Each row is a point. Each copy is the shape, with its points in the same order, stretched, turned, moved and blurred by noise. Say if it was mirrored as well.

Shape (7 x 3):
[[-31  -8 -16]
 [ 11   2  22]
 [ 20 -15   1]
 [  7 -20  27]
 [ 36 -15  26]
 [-30  57 -11]
 [-37 -20 -13]]
Copy 1 (7 x 3):
[[-10 -20 -26]
 [ 12  20  22]
 [  9 -10  31]
 [ 29   7  20]
 [ 27   9  46]
 [-47  31 -19]
 [  4 -24 -30]]
Copy 1 is: mirrored
Copy 2 (7 x 3):
[[-37   3   7]
 [ 23   6  18]
 [ 19 -13  -3]
 [ 14 -13  29]
 [ 45 -14  15]
 [-20  60 -10]
 [-43  -8  13]]
Copy 2 is: only turned
Copy 3 (7 x 3):
[[-35  22 -19]
 [-11  -9  27]
 [  8   8  17]
 [-16  11  41]
 [ 13  -3  48]
 [-35 -38 -44]
 [-44  34 -12]]
Copy 3 is: mirrored

Shape (11 x 6):
[[-18   2  -8  26  -4  10]
 [ 10 -19  26  17 -24 -34]
 [  3  10  12 -19   8  16]
 [  9   7 -39  15 -35 -29]
 [  3  60  -7  16 -14  11]
 [  8  -7   3  23  -5 -15]
 [-21  -8  22 -18   4   5]
 [  5  -8  23  -2   7 -27]
 [ -3  -5  20  16  -9 -15]
 [  2 -17  12  -5  -8   2]
 [-27 -13 -13 -25   6  14]]
Copy 1 (11 x 6):
[[-31  -7 -20  -2   9  26]
 [-14 -15   5  -8 -45  15]
 [ -1  23  13  -7  17  11]
 [  0  -2 -59   4 -19  13]
 [-18  40 -38 -31  12  42]
 [ -8 -16 -10 -11 -16  23]
 [-23   7  22   1  10  -6]
 [ -6 -11  15 -23 -16   0]
 [-21  -7   4 -12 -20  16]
 [ -6   1  13   9  -9  10]
 [-14   6   0  18  29 -16]]
Copy 1 is: mirrored
Copy 2 (11 x 6):
[[-11 -13 -20  -5   5  22]
 [ -7  14  -1  44  20  22]
 [ 11  10  18 -25  17   1]
 [-30  21 -36  14 -25  -3]
 [-17  17   8 -19 -26  39]
 [ -4  11 -21  18   6  23]
 [ -3  -3  19 -16  45  -2]
 [ -5  26   0  13  35  15]
 [ -7   7  -1  19  21  25]
 [  9  -1   5   3  19  -1]
 [-10  -9  -3 -35  33 -27]]
Copy 2 is: only turned
Copy 3 (11 x 6):
[[ 21   9  15   0 -13   6]
 [-25 -17   5 -11 -32 -20]
 [-18   9  12   4  17  13]
 [  6  20 -34   1 -32 -16]
 [  4  56  11 -17  -5  -7]
 [ -2  -1   8   3 -20 -18]
 [-15 -19  14  -8  13  19]
 [-26 -16   7  -5   2 -18]
 [-11 -10  13 -11 -17  -8]
 [-21 -16   9   7  -7   6]
 [  2 -16  -7   7  19  31]]
Copy 3 is: mirrored
Copy 4 (11 x 6):
[[-21  -2   6  17   0 -15]
 [ -8 -31 -30 -23 -12  19]
 [ 16  14  27   2   5  17]
 [  1   6 -38  -4 -27 -44]
 [ 21   8  10  50 -42  -2]
 [ -8 -19 -22   5  -1  -6]
 [ -7   9  22 -15  11  28]
 [  0  -5 -23 -10   9  25]
 [-10 -18 -13  -3  -7  15]
 [ -1  -7  10 -20   5   5]
 [-12  33  23 -18  16  -5]]
Copy 4 is: mirrored
